Each row is a point. The last column is the point's height on a tilted bowl or saddle (a function of degree 2), plus a little noise. Along how many of its main directions does it bend up, bend down or stay straight?

Points (16 x 4):
[[-74  24  18  -4]
 [  8   6  32  17]
 [ 36  -6 -48  27]
 [  5   8  39  24]
 [-66  21  27  15]
 [-51  34 -12 -37]
 [ 12  21   2  11]
 [ 25 -45 -57  37]
 [-43  10  18  11]
 [ 38  23 -50  41]
 [-60 -80  18 106]
 [ 27 -53  -8 -10]
 [ -4 -35 -12   9]
 [ 16  14   8  10]
 [ -4   7 -46   2]
 [  8 -19  16   1]]
Directions: 2 up, 1 down, 0 straight

Points:
[[ 18 -48   7 -16  34]
 [ 17  16  46 -22  39]
 [  0 -42 -12  55  34]
 [-27  23   5 -12   4]
 [ -8  46 -29  27  35]
 [-47 -18 -63   9  34]
 [ 31  43  20  -1  36]
 [  9 -35 -18 -16  25]
 [-71 -42 -45 -33 -18]
 [  9  37  59  11  29]
 [ 35   6  -2 -16  18]
 [  6  77  62 -30  66]
 [ 11 -29 -12  77  11]
 [-48 -29 -51 -13  15]
 [  4  34 -63  31  60]
 [ 13 -48   2  12  38]
 [ -4   7  71 -43  47]
 [  2 -31  49  11  36]
 [-53  29  -8  -9 -23]
 [-29 -55  -5 -16  36]
 [-17 -29  35 -31  29]
 [ 48  28   9 -11  25]
 [-14  34 -41  -2  28]
 [ 13 -33   4   3  31]
 [ 66   1  37 -27  16]]
Directions: 2 up, 2 down, 0 straight

Points:
[[-12  17 -48  -4  -1]
 [-11  25  64  -2 -11]
 [-42   4 -37   9 -13]
 [ 59 -10 -19  14  23]
 [  2  33  27 -58  -9]
 [-35 -10 -42  71 -36]
 [  2  38 -33  28  -7]
 [-50 -60 -37  18 -79]
 [ 40  60   8  -5   8]
 [-41 -18  22 -10 -10]
 [-36 -25  63 -22 -36]
 [ 23 -46  47 -43 -58]
 [ 19 -63 -10  45 -75]
 [-29 -46  30  46 -22]
 [  0  -3 -34   1   3]
 [-18   2  54 -44 -34]
 [ 22  25  29  43 -37]
 [-52 -34  52  51  26]
 [-19 -11  48 -36 -32]
 [ 32  27  35 -40  10]
 [ 35  -6 -55 -38  61]
 [ 23  -5  18 -20   8]
 [-24 -32 -14  17 -21]
 [ -5  18 -32 -36  10]
 [-15  10  -1   1   9]]
Directions: 1 up, 3 down, 0 straight

Points, 25 rows:
[[ -14   33  -74   -3   -7]
 [  35   -5  -10  -25    7]
 [  44  -49  -12   -1  -12]
 [  -1   29  -11   22   19]
 [-109   20   -6  -33   30]
 [ -90   12  -73    4   -3]
 [ -29   16   -7   15   23]
 [  25   35   -2    0   -2]
 [ -19   -1   59   20   36]
 [   9   32  -60  -37    2]
 [   6  -11   14  -75  111]
 [  -4   37   59  -47   30]
 [ -32   -9  -91   28  -39]
 [  68  -13   10   35   38]
 [  44  -38   -7  -18   -3]
 [ -11  -28   -6    5   25]
 [  12  -35   -5    4   21]
 [   8  -12   28   37   65]
 [  63  -21  -19   18  -20]
 [  23  -14    0  -34   35]
 [  22  -14  -20    5    9]
 [ -22   49  -14  -27   29]
 [  18  -27  -22  -24   13]
 [  13   26  -18  -42   27]
 [   3   -8  -46   18   -4]]
Directions: 1 up, 2 down, 1 straight

Points, 40 rows:
[[ 32  -3 -36 -42  33   5  -5]
 [-25  -1 -33  50  -1  26  28]
 [-87  12 -26  12   5   4  13]
 [  2  -7  14  34   8   2  20]
 [ -5 -25  -8  11 -13  35  20]
 [  7 -29  36  36   7 -36  36]
 [ 54   5 -22 -27 -13  13  -8]
 [ 58  39   0 -17  21  27  -3]
 [ 16   3 -14 -30 -36   2   3]
 [-75 -44  -6  24 -21  12  31]
 [-36 -55  34  50  30  53  29]
 [-21 -42  61 -28 -23  66  17]
 [ 13 -59 -13 -67  -7   3  13]
 [ 57  -2   6  63  44   6  52]
 [ 14   1   7   3  34 -12  15]
 [ 25  87   9  24  41 -30  86]
 [-31 -15 -18 -10  -4 -44   2]
 [ 12  20  34  14  -9 -39  28]
 [ 17 -61  31   3  23  -2   2]
 [-72 -66  17   9 -42  14  55]
 [-44  19 -41   1   8 -15  -3]
 [ 31 -63  30 -30 -12  54  -3]
 [-38 -39  80  -4  45  27 -21]
 [ -9  52  37  66  19   8  58]
 [ 24 -33  31  59 -47 -67  78]
 [ 14 -19  29 -19 -16  25  -3]
 [ -9  30  23 -32  14 -20  18]
 [-16  63  14  58  22 -44  80]
 [ -8   5   7  14  36  20  15]
 [  0  -9  -6 -19 -19  22  10]
 [ 76   7 -33   1  53  28   5]
 [-92  29 -48  13  -6  27  25]
 [-22 -44  60 -40 -37  29  21]
 [ 41  11 -27  -3 -19 -17   2]
 [-46 -13 -38   9  57 -27   3]
 [ 31  25  -4  39  12 -79  80]
 [  0  13  47  -6  24  14  -4]
 [ 64  34 -38 -38 -18  21  -7]
 [ 48  28  65 -23 -25   5 -31]
 [ -1 -19 -12 -34 -13   0   4]]
Directions: 3 up, 1 down, 2 straight

Points (39 x 7):
[[ 62  18   7  -6  30 -17  17]
 [ -1  49 -39  14  98  25  69]
 [-13  20 -15  -9 -15  -1  18]
 [ 58 -11  32  16 -13  39   8]
 [-34 -31   0   4  45 -35  18]
 [  5 -24 -10  31   5  40   8]
 [ 59  15 -27  19  40  35  15]
 [ 25  44 -42 -46 -39 -22  66]
 [ 22  31  14 -38 -19   6  28]
 [ 20  -3  63 -12 -12 -24  10]
 [ -3 -55 -13  26  12  21  13]
 [-18  -9 -18  94  68  11  36]
 [-11 -41  -6 -34  -6  43  26]
 [-49 -21 -19 -43  74  38  61]
 [ 29   4  52 -23  24   2  17]
 [-25   6 -39  13 -46 -64  58]
 [ 34  34  17 -27 -17  89  52]
 [  4 -28  51  56 -29  23   4]
 [  0 -58  29 -19  10  -9   4]
 [-28 -38  37 -52  54  -1  25]
 [ 46  63  34 -54   0 -31  68]
 [-46 -23  38  25 -21  36  21]
 [ 32   7 -30  28  17  51  10]
 [-21 -10 -20 -37   9  10  22]
 [ 13 -11   3  44   5  26  -4]
 [ 36  28 -49 -31   9 -25  45]
 [  1 -51 -58 -28  18 -39  32]
 [-53 -14  -3  37  18  -4  23]
 [ 28  40 -47 -18  30 -72  69]
 [ -7  28  34  21 -13 -14   4]
 [-59  13 -35   9 -36 -29  52]
 [-43  19  24 -16 -11 -19  22]
 [-42 -62  19  18  13 -26  16]
 [ 35  12  -1 -15  14 -20  13]
 [ 29  20  37  31 -58  36   9]
 [-53 -61   8  30  65 -24  39]
 [ -7   1 -32  26 -37  33  20]
 [-31 -11  93  33  23 -10  18]
 [ 20  -3 -15  16  15  31   5]]
Directions: 5 up, 0 down, 1 straight
